Rows are points. Each copy is the shape, with its points in the same order, stretched, turned, moved and blurred by noise. Say if it was mirrored as well.

Shape, 7 rows:
[[-0.3  2.3 -3.2]
 [-0.7  0.5  5.4]
 [ 0.0 -3.6  3.1]
 [ 0.5  0.2 -2.3]
 [-2.1  0.5  4.1]
 [ 2.2 -1.7  4.7]
 [ 1.6 -1.3 -3.2]]
Copy 1, 7 rows:
[[ 0.8  1.3 -4.4]
 [ 0.0  1.6  5.2]
 [ 0.7 -2.3  4.7]
 [ 0.7 -0.9 -2.4]
 [ 1.2  2.1  4.6]
 [-2.1 -1.0  5.5]
 [ 0.5 -2.0 -3.3]]
Copy 1 is: mirrored
Copy 2:
[[ 1.3  5.9 -0.3]
 [ 0.1 -2.3  3.2]
 [ 1.5 -2.9 -1.2]
 [ 2.2  3.6 -1.6]
 [-1.0 -1.0  2.6]
 [ 3.5 -3.0  1.1]
 [ 3.8  3.4 -2.8]]
Copy 2 is: only turned
Copy 3 (7 x 3):
[[ 2.2  3.6 -0.6]
 [-1.4 -2.8  6.5]
 [-2.5 -3.9  0.3]
 [ 0.5  1.6 -2.0]
 [-2.4 -1.3  4.7]
 [ 0.6 -5.3  3.1]
 [ 0.9  0.1 -4.0]]
Copy 3 is: only turned
Copy 4 (7 x 3):
[[ 2.4  0.6 -3.5]
 [-2.5  3.9  2.8]
 [-2.4  0.3  3.9]
 [ 2.3 -0.4 -0.7]
 [-4.0  3.7  0.6]
 [-0.6  1.8  4.7]
 [ 3.1 -2.3 -0.6]]
Copy 4 is: only turned

Shape (8 x 3):
[[-3.4  2.8  1.6]
 [ 2.7 -2.7 -1.9]
 [ 1.7 -3.4 -0.6]
 [-1.5  5.0  2.7]
 [-1.7 -1.5 -2.1]
 [ 1.8 -0.7 -3.2]
 [ 4.3 -2.3 -2.7]
 [-3.7  2.7  3.7]]
Copy 1:
[[ 2.0  2.4  2.1]
 [-3.2 -1.1 -2.3]
 [-2.0 -0.7 -3.3]
 [ 2.7  0.3  3.9]
 [-2.0  2.5 -1.2]
 [-4.0 -0.1 -0.2]
 [-4.3 -2.2 -1.8]
 [ 3.8  1.9  1.8]]
Copy 1 is: mirrored
Copy 2, 8 rows:
[[-5.9  1.5  1.7]
 [ 2.0 -1.4 -0.4]
 [ 1.6 -1.9  0.8]
 [-5.5  5.0  2.0]
 [-2.5 -3.0 -0.7]
 [ 0.2 -0.9 -2.2]
 [ 3.6 -0.6 -1.7]
 [-6.4  2.1  4.1]]
Copy 2 is: only turned
Copy 3:
[[ 0.4  3.8  0.1]
 [-0.1 -4.0 -3.0]
 [ 1.5 -2.2 -3.3]
 [ 0.0  2.1  2.9]
 [-0.9  0.0 -3.3]
 [-2.2 -3.7 -2.2]
 [-0.9 -5.8 -2.5]
 [ 2.1  4.9  1.2]]
Copy 3 is: mirrored

Shape (10 x 4):
[[ 3.7 -0.7  2.5 -0.7]
 [ 1.6 -3.9  5.0  0.8]
 [-0.4  0.5  4.1  1.3]
 [-1.0  3.9 -2.2 -4.5]
 [ 0.8  2.1 -4.2 -0.5]
 [ 0.0  1.3  0.3 -0.4]
 [ 1.2  4.8 -3.3 -1.2]
 [ 0.8  3.7 -2.7 -2.3]
 [-0.9  1.5 -1.9 -2.0]
 [ 2.5 -0.3  4.2  0.6]]
Copy 1 (10 x 4):
[[ 1.7 -0.9  5.0  1.3]
 [ 1.0  0.5  5.5  5.3]
 [ 2.8  2.8  2.2  2.5]
 [ 2.9 -2.1 -4.8 -4.3]
 [-1.1 -0.9 -1.2 -5.7]
 [ 1.6  1.0 -0.4 -1.0]
 [ 1.0  0.1 -1.8 -6.3]
 [ 1.6 -1.3 -1.9 -5.2]
 [ 0.8 -1.4 -2.1 -2.3]
 [ 2.1  1.1  4.7  2.6]]
Copy 1 is: mirrored
Copy 2, 10 rows:
[[-4.8 -1.6  2.1 -1.8]
 [-8.1 -2.2 -1.0 -1.1]
 [-5.5 -0.4 -0.2  2.3]
 [ 1.4  5.5  2.4 -0.7]
 [ 3.5  1.4 -0.6 -0.6]
 [-1.8  1.3  0.1  0.5]
 [ 3.4  2.1  2.3  0.6]
 [ 2.4  2.5  2.1 -0.4]
 [ 0.7  3.2 -0.5 -0.7]
 [-6.2 -2.0  1.1  0.1]]
Copy 2 is: only turned
Copy 3:
[[-0.2  1.8  1.8 -1.9]
 [-1.7  0.4  6.6 -0.5]
 [-4.3  2.1  2.0  0.5]
 [-2.7 -2.9 -7.8 -2.3]
 [ 1.8 -0.8 -5.6  1.0]
 [-1.8  0.1 -1.9  0.2]
 [ 0.0  1.2 -7.7 -0.3]
 [-0.4 -0.5 -6.8 -0.7]
 [-1.2 -2.5 -4.3 -0.1]
 [-2.1  2.5  3.3 -1.3]]
Copy 3 is: only turned
Copy 4:
[[ 4.8 -1.2  1.1  0.9]
 [ 4.9 -3.1  4.2 -2.0]
 [ 1.0 -0.8  4.6  0.4]
 [-0.1  5.6 -1.2  0.4]
 [-1.5  1.6 -3.1  1.1]
 [ 0.4  0.9  1.0  0.6]
 [-0.9  2.6 -2.5  3.5]
 [-0.3  3.0 -2.5  2.1]
 [-0.6  2.7 -0.6 -0.5]
 [ 3.7 -2.0  3.5  1.5]]
Copy 4 is: only turned

Shape:
[[-2.0  2.6  1.7  3.3 -1.0 -5.0]
 [-2.9 -3.8 -0.3  1.8 -3.8 -2.1]
 [ 0.4 -0.8  3.1 -0.4 -0.6  3.0]
 [ 2.9 -2.2  2.3  0.0 -3.7 -1.3]
 [ 1.8  0.1  2.7 -2.1  0.0  1.7]
 [-3.1 -1.5  1.4 -0.4 -1.8 -4.4]
 [-2.7 -2.9  1.3 -0.9 -2.1 -4.4]
 [ 5.7 -0.6 -2.4  4.5  4.4  0.6]
 [ 4.6  1.7 -1.4 -0.9 -0.4  2.7]]
Copy 1, 9 rows:
[[-2.1  2.6 -2.2  1.3 -3.3 -1.3]
 [-1.8 -1.2  2.5  1.1 -1.6 -2.3]
 [-2.7  2.6  2.4 -0.9  2.0  2.1]
 [ 0.3  3.4  5.6 -0.6 -2.0  0.8]
 [-0.7  3.5  2.6 -0.9  2.2  2.3]
 [-1.9  1.5  0.4  0.7 -0.8 -3.4]
 [-1.7  2.2  1.0  1.4 -0.7 -4.1]
 [ 6.4  1.8  0.1  1.0 -1.2  5.2]
 [ 3.7  2.5  1.5 -3.6 -0.3  4.1]]
Copy 1 is: only turned
Copy 2 (9 x 6):
[[ 2.7 -0.5  0.6  3.4 -4.8 -4.7]
 [-2.5 -2.0 -4.9  6.9 -2.2 -1.8]
 [-0.6 -1.7 -1.3  2.4  0.7  3.9]
 [ 0.1  0.4 -5.4  3.6 -3.8  2.8]
 [-0.5 -0.8 -1.0 -0.1 -0.5  3.9]
 [-1.5 -2.8 -2.4  4.0 -5.0 -2.0]
 [-2.3 -3.1 -3.5  4.0 -5.0 -1.3]
 [ 4.5  1.9 -5.2 -3.1  3.6 -3.5]
 [-0.3  2.9 -2.1 -2.1  1.8  2.4]]
Copy 2 is: only turned
Copy 3, 9 rows:
[[-1.9 -1.0  3.8  0.0 -6.1  2.0]
 [-2.7 -6.3  1.1 -0.2 -3.7 -1.8]
 [ 2.1  1.7 -0.2  1.0 -0.6 -1.4]
 [ 2.8 -2.8  0.9 -2.6 -2.7 -0.8]
 [ 2.7  2.4  0.2 -1.1  0.8 -0.4]
 [-2.9 -3.0  3.4 -2.1 -2.9 -1.3]
 [-2.4 -4.2  3.3 -2.5 -2.1 -2.0]
 [ 4.2 -2.3 -1.0  0.9  4.3  7.4]
 [ 3.5  1.1 -3.5 -1.6  1.1  2.8]]
Copy 3 is: mirrored

Shape, 9 rows:
[[-0.8 -0.7  2.2 -0.4 -2.8 -1.6]
 [-1.3 -2.9 -5.3  0.8  0.0 -0.4]
 [-1.6  1.5  2.2 -6.8  0.7 -2.8]
 [ 1.4 -3.8  3.0 -2.0 -0.8 -1.6]
 [ 0.8 -2.0  2.1  2.6  0.9 -2.6]
 [ 8.3 -2.2  3.4  2.2  0.9  1.9]
 [-0.3 -1.1 -8.0  1.6 -0.9  0.9]
 [-1.3 -2.1 -0.7  0.1 -0.5 -1.2]
 [-0.2 -2.2  3.2 -0.6  1.0  2.7]]
Copy 1 (9 x 6):
[[ 2.3 -1.4 -1.3  0.8 -2.4  2.2]
 [-0.5 -4.0 -4.8  2.1  2.2 -3.2]
 [-1.8 -2.0 -1.1 -4.9 -0.3  5.5]
 [ 3.1 -3.1  0.8 -2.3 -1.9  0.0]
 [ 5.2 -2.2  2.0  0.1  1.4 -2.1]
 [ 9.1  3.7  0.6 -4.1 -2.3 -6.8]
 [-1.1 -2.2 -7.8  2.4  2.9 -4.2]
 [ 0.4 -3.0 -1.4  1.0  0.5 -1.1]
 [-0.3  0.6  1.6 -1.0 -2.1 -2.5]]
Copy 1 is: mirrored
Copy 2, 9 rows:
[[-3.6  1.3  0.1  3.4 -2.9 -0.8]
 [-0.9  0.1 -5.5  2.5  2.4 -1.3]
 [ 0.9 -3.4  3.5 -0.1 -0.8 -2.2]
 [-2.6 -1.6  1.5  5.5 -1.3  1.3]
 [-3.1  2.3  0.6  4.7  3.1  0.2]
 [-0.3  0.6  1.8  5.0  1.9  7.1]
 [ 1.6  1.5 -7.1  1.3  1.9 -0.8]
 [-2.3  0.6 -1.3  3.0  0.9 -0.8]
 [-4.4 -1.7  0.9  1.4  0.6  3.0]]
Copy 2 is: only turned
Copy 3:
[[-3.2  2.4 -4.1  1.4 -0.9  0.0]
 [ 2.6 -2.4 -1.5  4.1  1.7  1.4]
 [-2.4  2.5 -4.5 -4.6  3.5  2.1]
 [-2.6  0.6 -2.8 -0.7  0.4 -3.8]
 [ 0.0  3.2 -0.5  2.5 -0.1 -2.9]
 [ 1.6  1.7  2.2 -2.0 -5.1 -6.5]
 [ 4.7 -3.0 -2.1  4.4  0.3  3.3]
 [-1.1  0.3 -2.3  2.7  0.9  0.4]
 [-3.4  0.9  2.6 -0.8  0.3 -0.8]]
Copy 3 is: only turned
Copy 4, 9 rows:
[[ 0.6 -1.4  0.0  2.2 -2.1  1.3]
 [-5.1 -1.7 -3.1 -1.4 -4.2 -1.4]
 [ 5.3 -0.7 -0.2 -1.0 -0.9 -3.8]
 [ 0.9 -3.2 -2.7  0.2  0.2  2.0]
 [-2.1 -1.0 -1.7  1.6  2.3 -0.1]
 [ 1.2  2.4 -5.4  1.2  3.6  4.1]
 [-5.2  0.6 -5.3 -0.7 -6.5 -1.7]
 [-2.2 -1.8 -1.5  0.0 -2.4  0.0]
 [-0.1  1.0 -0.3 -1.1 -0.4  2.3]]
Copy 4 is: only turned

Shape:
[[ 0.8 -1.6  2.1 -1.0 -1.3 -0.6 -1.4 -1.8]
 [-4.3 -0.9 -0.1 -0.9 -0.4  1.5  2.2  0.3]
 [ 0.6  0.6 10.2 -1.4  0.8 -0.8 -3.0  0.4]
 [ 0.3 -0.1  3.2  4.5 -1.2  1.3 -2.7  2.2]
 [-0.3  1.1 -0.4 -1.4 -0.1  2.6  2.8  0.1]
 [-9.8  1.1  4.1  5.5  1.6 -1.7 -0.3 -2.4]
 [ 1.6  1.1 -0.5  0.7  0.2 -4.8 -1.8 -2.3]
 [-1.1 -2.0  0.5 -1.0  2.9  2.2  0.8  1.7]
 [-0.6  0.7  0.4 -1.4  0.0  2.4  5.0  1.2]
 [ 1.0 -0.4  0.3  0.9 -2.0  2.5 -0.4  1.9]
 [-0.2 -2.0  1.7  2.5 -2.1  0.6  8.1  2.3]
 [ 0.7 -0.4  0.2  2.3  0.1  2.3  1.0 -2.9]]
Copy 1, 12 rows:
[[ 2.2  1.0  4.5 -1.7  0.0  1.9  1.3  1.0]
 [ 0.5 -1.7 -0.8 -1.3 -4.9 -1.5 -1.5  0.7]
 [ 0.4  7.8  5.6  0.0 -2.2  6.7  0.4  4.9]
 [ 1.6  0.4  0.9  2.9 -1.2  6.4  0.5 -0.4]
 [ 0.6 -0.1 -0.7 -3.7 -2.7  0.0 -1.9 -2.8]
 [-5.4 -2.7  4.3  4.4 -9.8  1.8 -2.6  3.9]
 [ 0.9 -0.8  7.4  1.3  2.4 -0.3 -1.9 -0.9]
 [-1.8  0.9 -2.1 -2.5 -0.6  1.1 -1.7  2.5]
 [-1.5  1.5 -3.4 -3.1 -3.0 -1.0 -1.7 -2.4]
 [ 2.9 -0.2 -1.1  0.2 -0.7  3.3  0.0 -2.3]
 [-2.8  2.1 -4.4  0.7 -2.8 -1.7  3.5 -5.0]
 [-1.8 -1.6  2.6 -3.3 -1.2  2.3  0.9 -2.3]]
Copy 1 is: only turned
Copy 2 (12 x 8):
[[ -0.7   1.9  -0.4   1.9  -2.9  -0.8  -0.6  -1.5]
 [ -4.2  -1.3  -2.8   1.2   0.9  -2.9   2.8   0.8]
 [ -5.8  -0.5   5.8   2.5  -4.5   1.5  -4.1  -2.8]
 [ -1.4  -2.1  -0.4  -0.5   2.2   0.3  -5.2  -3.8]
 [ -1.2  -1.2  -1.4   0.2   1.1   0.6   4.0   1.5]
 [-11.0   2.6   0.0   3.4   5.9  -4.0  -4.0  -2.5]
 [  1.7   5.1   3.1   0.0  -0.5  -1.3  -2.0  -0.7]
 [ -1.2  -4.0   0.1   3.4   1.2  -2.9   1.2   1.2]
 [ -2.2  -2.7  -0.7  -0.3   1.6   0.0   6.0   0.7]
 [  0.4  -2.3  -2.3  -0.9   0.6   0.4  -0.5  -1.3]
 [ -2.4  -3.3  -0.6  -1.9   3.5  -2.0   7.5  -5.0]
 [  0.0   1.5  -2.2   2.8   3.1   0.8   1.0  -1.2]]
Copy 2 is: mirrored
Copy 3 (12 x 8):
[[ 0.2 -2.2  1.3  3.2 -2.9  0.7 -1.5 -1.5]
 [-3.1 -1.0 -3.6  1.0 -0.2 -0.4 -2.2 -0.3]
 [-1.3 -8.4  1.9  1.4 -2.5  7.4 -0.8  2.6]
 [ 2.7 -0.4  0.0  2.2  0.8  4.4 -3.9 -2.5]
 [-2.6  1.3 -0.3 -0.5  0.3  0.2  0.9 -1.4]
 [ 1.7 -4.3 -5.2  5.7  5.4  2.7 -2.3  2.2]
 [ 2.3  1.5  3.1  5.0  0.2 -0.9  1.5  2.3]
 [-2.2 -2.8  0.6 -2.3 -0.5 -0.2 -3.4 -0.5]
 [-6.0  0.5 -0.7 -1.5 -0.3  1.4  0.0 -1.3]
 [-0.1  2.2 -0.5  0.3 -0.8  2.4 -2.5 -2.3]
 [-8.2  2.1 -0.2  1.8  1.3  2.5 -3.0 -2.5]
 [-0.4 -0.2  0.8  2.2  1.2 -0.2  0.2 -4.8]]
Copy 3 is: mirrored

Shape:
[[-1.5  2.1  1.3 -2.7  1.1 -3.9  1.2 -1.1  1.2]
 [ 1.5 -1.1 -0.7  3.6 -2.2  8.7  1.2 -0.6 -1.5]
 [-0.3  2.1 -0.3 -0.1  2.5 -3.1  0.4  2.0  2.9]
 [ 3.6  0.6 -0.5 -4.3 -0.4 -1.5 -1.8  1.4  1.9]
 [-1.6 -2.0 -1.1  2.0 -2.2  4.0 -2.0  0.7 -0.7]
 [-3.3 -6.4 -2.2  2.4 -1.0  5.0  2.4  1.9  0.8]
 [-1.1  1.3 -3.1 -4.8  0.7 -2.9 -2.1 -0.6 -2.1]
 [-1.2 -2.2 -2.5  2.0 -4.3  3.9 -0.3  2.4 -0.6]
 [ 4.0 -0.7 -0.4 -3.3 -0.7 -2.5  0.1 -3.8  0.1]
 [ 0.2  2.4 -3.1 -6.0 -6.1  1.3 -3.0 -4.6  2.0]
 [-0.3  0.9 -1.6 -2.7 -2.4 -5.0 -4.2 -2.5  2.3]
 [-2.0 -0.4  0.7  3.2  7.2 -0.7 -1.3  3.2  4.6]
 [-3.1 -2.7 -1.5  2.9 -4.4  0.1  1.4  2.4 -1.4]
 [ 2.8 -2.6 -0.3 -0.3 -2.3  2.1 -3.2 -4.5 -4.1]
 [ 1.8  1.2 -5.3 -1.6 -0.6 -5.0 -0.3 -3.0  0.0]]
Copy 1:
[[ 1.2 -3.0 -1.7 -3.9 -1.5 -1.1 -1.8  1.9  1.9]
 [-6.8  6.5  1.4  0.2  0.3 -4.9  4.8 -3.1  1.0]
 [ 2.2 -2.8 -1.6 -0.7 -3.9  0.6  0.6 -0.9  2.0]
 [ 3.9 -3.9  1.9 -0.1  0.5 -1.4  1.6 -0.9  2.1]
 [-1.7  3.0  1.6  1.6 -0.5  0.9  1.5 -3.0  1.4]
 [-4.2  6.1  1.5  4.1 -2.6  1.3  2.2  0.4  6.0]
 [ 2.5 -6.1  1.8 -2.6 -0.4  0.5 -3.7  2.4 -0.7]
 [-3.1  3.1  1.5  2.0  0.1  2.0  2.6 -2.2  2.8]
 [ 1.0 -3.2 -0.3 -0.2  2.0 -4.7  0.8  2.1 -0.4]
 [ 2.5 -0.1  3.3 -1.5  4.9 -1.5  2.3  5.3 -2.5]
 [ 5.1 -4.0 -0.2  0.9  1.8  1.2 -0.4  1.7 -0.1]
 [ 3.0  0.8 -1.0  2.4 -7.7  1.5 -0.5 -2.7  3.6]
 [-3.8  1.9 -1.3  1.3 -0.6  3.6  0.8 -3.3  4.3]
 [-1.0  0.4  0.9 -0.3  2.7 -4.1 -1.6 -1.9 -1.6]
 [ 1.3 -6.1 -0.2  0.6  0.1 -1.2  1.2  2.0 -2.6]]
Copy 1 is: only turned
Copy 2, 15 rows:
[[ 0.6 -5.0 -0.9  1.1  2.6  0.1  1.4 -0.2  1.9]
 [ 2.1  3.5 -1.0  1.0 -1.2  0.3  0.1  2.6 -5.4]
 [ 2.6 -2.9  1.4  1.9  1.4 -0.6 -1.2 -1.5  3.0]
 [-0.7 -1.6  2.0  3.3  1.2 -0.1  2.5 -2.2 -1.1]
 [ 2.4  0.4  1.3 -0.9 -0.4 -0.1  0.5  1.1 -4.6]
 [ 1.5  1.5  0.2 -4.9 -4.6  0.4  0.7  1.9 -3.0]
 [-2.0 -3.6  1.6 -1.3  5.3 -1.3  1.1 -0.4 -2.5]
 [ 2.7  1.9  1.6 -2.3 -1.8  3.1  0.9  0.8 -5.4]
 [-1.5 -1.0  1.5  2.1  4.0 -1.0  4.6  2.3 -1.0]
 [ 1.5 -1.4 -3.3  2.7  5.5 -1.1  7.2 -3.6 -3.4]
 [ 2.5 -3.7  2.1  1.7  5.5 -1.8  4.9 -0.8 -0.7]
 [ 4.1 -3.6  2.0  1.4 -0.7 -5.0 -4.1 -0.1  4.4]
 [ 2.5  0.5  2.6 -3.8 -1.0  5.6  1.8  2.0 -4.4]
 [-0.6 -0.6  2.3  0.5  4.5 -1.7  4.2  4.9 -6.5]
 [-0.7 -0.3  3.5 -0.8  7.6 -0.7  2.7  0.9  0.2]]
Copy 2 is: mirrored

Shape, 13 rows:
[[-2.7  3.0 -1.3 -4.2  1.8  3.6  1.2  0.9  1.5]
 [-1.8 -0.5  0.3  0.9  0.1  1.2 -0.4 -1.9  2.4]
 [-2.8 -0.6  1.2 -1.4  5.8  1.6 -0.1 -0.6 -3.7]
 [-2.5  2.9 -3.2  1.4  3.6  0.1 -0.6 -0.8  4.0]
 [ 1.4  5.3 -1.0 -1.1  1.3 -3.6 -1.7 -2.2 -1.4]
 [ 0.4  4.0  1.8 -1.2 -0.4 -2.2 -2.9  3.8  3.5]
 [-1.5 -3.0  2.8 -1.1 -1.4  5.3 -6.6  1.7  1.1]
 [ 1.0  1.6  0.8  0.5  5.7 -1.8  0.0  3.8  2.3]
 [-0.9 -3.2 -1.6 -2.3  1.6 -0.5  0.7  0.4  2.2]
 [-4.1  0.5 -3.4  0.9 -3.4 -0.2  3.3  4.1  4.6]
 [ 1.9  3.8 -4.1 -1.6 -3.0 -5.6 -1.9  2.5  0.6]
 [ 3.0  4.0 -5.2  3.9 -0.6  0.2  4.3 -2.5  1.6]
 [-1.0 -1.2  3.1 -3.6  2.3  0.6  0.1 -1.3 -2.1]]
Copy 1 (13 x 9):
[[-0.5  2.5 -2.5 -3.0 -1.5  0.8 -2.7  2.3  4.0]
 [ 0.0 -1.2  0.2  1.9 -0.1  0.6 -1.2 -0.1  1.0]
 [-0.7 -2.3  1.4 -2.4 -0.3 -4.5 -5.0 -2.0  0.0]
 [ 2.4 -0.9 -2.4  1.0  0.3 -2.4 -0.7  3.3  2.9]
 [ 3.2  0.1  0.6 -0.6 -4.4 -3.5  3.2 -1.3  3.4]
 [ 0.1  2.2  0.4  0.1 -5.1 -0.7  3.2  3.3 -0.3]
 [-5.0  2.2  2.3  3.1 -5.4  3.7 -4.8 -0.1 -1.3]
 [ 3.0 -0.5 -2.0 -1.2 -1.9 -2.5  0.1  3.3 -3.0]
 [-0.2 -2.3 -4.3  0.1 -1.1  0.4 -0.7  0.5  0.3]
 [-2.0  3.6 -5.0  0.4  1.6  1.6  2.9  3.1  1.4]
 [ 0.4  2.9 -4.5  0.7 -5.8 -1.9  6.7  0.2  1.8]
 [ 6.5  3.1 -1.4  0.4  2.1 -0.9  2.8 -0.6  3.1]
 [-1.2 -2.3  1.5 -2.5 -2.8  0.3 -1.8 -2.1  0.0]]
Copy 1 is: only turned
Copy 2, 13 rows:
[[ 1.3  1.1  2.5  3.4 -1.3  4.1 -1.3  3.1  2.7]
 [-1.4  2.4  2.1 -0.4 -1.6 -1.1  2.1  1.4  1.5]
 [-3.1 -2.1  1.5  5.3  1.7 -0.9 -2.2 -0.3 -3.2]
 [-2.0  4.6  1.8 -1.2  1.5 -1.8 -0.3  4.2  4.4]
 [-0.7  2.6 -3.7  1.7  0.5 -3.8 -1.3 -1.1  3.4]
 [ 2.2  1.3  1.8 -3.3 -2.4 -4.1 -3.2  1.8  6.8]
 [ 0.2  0.1  5.5 -0.9 -6.8  0.2 -4.0 -4.6 -0.4]
 [ 0.0  0.8  3.8 -2.1  4.0 -4.3 -1.8  2.7  3.6]
 [-1.6 -0.7  2.6 -0.4  0.0  1.0  1.4 -1.3  3.4]
 [ 2.3  1.2  0.8 -6.2 -0.2  4.1  2.5  7.7  5.2]
 [ 1.6  1.3 -4.4 -5.4  0.9 -1.6 -1.6 -0.2  7.3]
 [ 2.9  6.5 -3.9 -0.7  4.2  0.5  5.1  5.5  3.4]
 [-1.7 -2.9  0.5  4.3 -1.4 -0.8 -1.1 -2.0 -0.5]]
Copy 2 is: mirrored
